Each row of a before or after table is a point. One or more steps were done to the points. Then noise was added and the rows were shuffled. The steps act on how far a point lies along the listed directions, d1 being the first. Write out the steps. A step turns or swaps two directions, mirrors them in a line or flattens them onto one, adds a multiple of one to another, or multiplies one. Angles are multiples of 10 degrees, from the lower direction toward the higher: turns from -170 to 170, lines from 10 to 170 but not 90. Use the fewest steps. Two steps may share a direction if one is a turn and the other turns, adds or multiplies; they go together, in the order done. Otherwise the lowest direction goes first.
In the rows, 128 means zero.

Directions:
(1): [ 69 155 167]
(2): [127 189  83]
(3): [81 92 81]
Before:
[[144 191  66]
 [117 171  69]
 [102 105 158]
 [ 76 181 108]
 [ 92 132 144]
 [106 170  74]
 [110 167 157]
 [219  80 156]
 [169 130 146]]
After, 9 rows:
[[216 169  91]
 [169 158 127]
 [112 115 196]
 [145 216  47]
 [ 78 120 152]
 [106 166  78]
 [ 93  86 178]
 [104  71 183]
 [117 178  63]]
Steps: add -1.5 times d1 to d2

Directions:
(1): [162 125 114 112 171 139 227 171]
(2): [134 143  81 131 158 115  69 219]
(3): [ 92  61  62 128 172 173 120  94]
(4): [162 106  78  96 121  33 131  96]
(5): [100  90 200 125 203  82 115 134]
(6): [ 61 148 126  29 111 130 136 143]
Before (9 x 8):
[[ 76 100 144  92  99  98 119  94]
 [226 116 153 152 145  61 172 136]
 [ 93 118 163  94 164 167 120 110]
 [ 91 106 108  87 164 102  88 179]
 [184 156 127 111 154  64 238 141]
 [210  81 121 157 146 108 235 100]
 [203 120 198 142 152  98 211 149]
 [229 178  51 127  90 111 154 195]
 [ 96 130 141 110 135 161  86 166]]
After:
[[232 169  53 118 101  80 152 185]
 [197 121 204 147 156 111 208 154]
 [ 93 127 158  98 157 180 122 112]
 [ 85 107 116  92 166 113  87 182]
 [179 150 142 114 167  61 236 143]
 [219 112 170 153 159  64 171 140]
 [ 71  99 155  96 105 102 118  96]
 [205  75 132 155 156 103 232 104]
 [ 98 137 133 112 125 167  88 165]]
Steps: turn d4 and d5 by 20 degrees

Directions:
(1): [152 109  72  59  80 130 106 168 209 179 110 109]
(2): [ 75  93 109 188  88 124 141 103  96 235 121 128]
(3): [ 81  79  99 134 116  73 171 119 137  68 106  37]
(4): [140  42 115  71 186 189 146 137  72 144 158 110]
Before:
[[ 94  71 127 154 171  93 136 122  61  76 116  68]
 [151 225 189 175 124  99  81 115 131  72 139 182]
 [122 115 120 129 121 120 133 107 137 164 133 125]
 [136 151 130  76 124 145  65 162 185 146 120 149]
 [126 101 143 111 206 137 161 127  90  90 135 116]
 [109 112 124 147  88 133 129 130 142 189 117 128]
 [139  88 128 110 149 150 120 133 108 166  89 146]
 [117  68 177 143 226 238 159 101   7 153 156 158]
 [135 146  84 129  29 126 102 126 216 222 100 151]]
After:
[[124 149 106 155  46 125 105 108 188 207 103 161]
 [136 152 132  80 127 144  66 162 179 141 120 146]
 [106 112 125 149  88 131 134 126 141 184 116 130]
 [146  82 114  95 138 153 115 141 124 177  88 143]
 [136  57 137  96 194 240 148 132  65 188 147 143]
 [139 231 215 207 145  97  91  91  91  45 146 190]
 [136  96 124  91 192 136 152 139 118 106 132 109]
 [118 116 119 126 120 117 132 105 135 167 133 124]
 [ 98  70 113 141 160  95 131 128  81  87 108  65]]
Steps: add 0.7 times d4 to d1

Directions:
(1): [123 175 102 179 131  32 173  82 141  38  90 172 103 134 125 160 155 167]
(2): [108 122  63  73 141 113 186 192 175  76 175 120 114 104 123 140 142  25]
(3): [178 184 144  65 123  93 177  59  46 153 154 109 113  78  95 131  71  99]
Before (9 x 18):
[[148 103 128  90 140 189  90 121  96 185 148 108 111 109 144 100  78 143]
 [142 152 112 136 129 141 165 128 118 100 134 133 129 110 121 135 109 118]
 [135 115 148 111 162 148 123 117  85 135 156 108 126 112 122 122 119 108]
 [117 109 197 170 129 134  95 124 127 157  94 142 125 170 141 125 126 226]
 [ 87  57  99 125 128 191 123 235 202 132 155 111 149 137 163  96 149  48]
 [101 142  13 112 148  99 200 206 220  61 156 166 116 142 136 155 167  52]
 [112 185 118 193 137  35 162  90 136  63 108 143  98 143 115 128 159 162]
 [127  88 143 113  97 218  97 200 128 165 170  97 145 129 139 112 136 118]
 [133 158  82 137 124  62 167 129 178  19 116 160 108 125 132 172 120  89]]
After, 9 rows:
[[155 120 141 129 137 160  83  80  87 172 117 125 108 120 146 107  80 191]
 [104  69 171  96 135 191 104 202 149 184 150 106 137 149 140 110 119 124]
 [106 122 145 249 117 100 107 107 163  86  57 170 137 172 165 117 163 215]
 [138 125 159 141 161 129 118  92  77 124 136 122 124 116 122 128 120 143]
 [138 130 175 193  89 156  87 117 101 135 106 136 136 153 141 127 146 225]
 [108 177  41 185 141  46 190 132 200  38 101 198 110 164 138 166 176 150]
 [131 154  73 118 124  78 167 147 184  25 132 149 109 121 132 169 118  65]
 [ 97 137  80  99 147 109 173 187 167  96 183  96 109 114 115 111 149  35]
 [142 155 112 136 130 141 166 130 121  97 130 132 130 111 121 133 104 122]]
Steps: swap d1 and d2

Directions:
(1): [ 92 102 122 207 156 183 163 154 107 110  98 179 181 132 157 163 199 159
 164  59  62 142 152  99  24 100 108 112 150 117 129 128]
(2): [ 59 149 133 186  56 120 109 190 170 133 158 104 129 115 118 112 154 164
 100 151 129 194 110  79 163  67 130 135  82 139   7 110]
(3): [101 125 120  92 118 158 127  60 117 163 105 184 163  76 209 100 176 127
  67 197  96 132 110 147 150 109 108 116 131 173 148  10]
Before (9 x 32):
[[ 97  85 130 206 152 192 187 162  98  94  97 192 181 137 152 169 205 166
  179  45  57 135 152  87   7 115 117 114 170 114 128 152]
 [136 127 160 113 137 115 122 155 142 112 142 122 119 141  97 127 114 126
  135  85 121 101 134 150 132 132 124 128 122 103 139 174]
 [169 132 140  84 148  95 104 108 144 141 134  87  90 136  99 130  89 113
  135 131 163 111 137 145 135 165 138 127 124  91 147 203]
 [102 133 107 106 149 121 124  97 119 159 124 156 118 141 170 121 129 114
  113 154 126 101 129 131 152 112 125 122 143 143 132 117]
 [189 142 151  48 139 128 116  64 111 125 135 112 106 108 141  94  89  84
   85 183 170 100 101 164 190 161 151 132 132 147 166  99]
 [ 90 112 123 208 169 210 162 126 104 110 107 199 182 134 187 159 235 163
  160  66  62 142 124  99  18 117  88 116 140 126 163 114]
 [144 122 138 153 161 139 156 121 101 113 128 164 157 136 137 166 142 139
  158  92 133 117 142 113  51 140 122 106 149 116 169 162]
 [202 131 128  63 158  95 109  84 108 124 101 101  76 150 104 104  69  69
  148 142 194  84 121 162 162 169 151 116 142 119 177 161]
 [129 112 121 152 112 116 139 149 138 117 132 106 125 155 100 128 115 131
  153 100 149 132 151 110 106 132 123 144 104 122 110 143]]
After, 9 rows:
[[140 124 123 119 143 135 121 101 111 128  87 142 121 127 147 106 139  99
  136 136 143 120 122 130 124 119 132 106 137 135 134 112]
 [124 129 137 125 133 122 111 119 149 145 127 115 119 118 131 130 139 135
  122 132 128 140 136 123 112 127 126 119 117 104 113 163]
 [160 125 147 102 153 167 136  81  99 116 116 147 142 107 164 116 141 106
  105 143 124 115 115 143 127 136 136 123 144 141 159  93]
 [132 140 129 122 143 148 127  97 127 129 139 142 124 133 153 124 158 128
  123 137 134 123 100 130 129 151 110 133 119 137 166 120]
 [135 138 140 125 128 120 135 113 119 131 144 146 142 119 141 140 130 134
  122 143 155 129 123 117 112 133 126 113 128 135 142 129]
 [108 130 108 112 158 125 130  97 114 155 119 158 120 146 170 126 132 115
  121 141 122  97 133 130 138 116 126 122 149 139 141 127]
 [124 115 121 150 103 117 136 150 144 120 133 106 126 150 104 123 115 131
  143 109 149 136 146 109 116 126 123 145  98 127 100 134]
 [130 118 135 118 110 132 145 135 126 121 132 137 123 127 125 124 133 137
  129 131 127 126 120 115 130 139 138 133 138 132 117 141]
 [113 128 159 124 120 121 118 157 149 118 143 130 128 128 109 121 131 136
  118  99 111 118 128 140 140 113 121 127 113 113 116 150]]
Steps: multiply d1 by 0; flatten d2 and d3 onto the line at 130 degrees
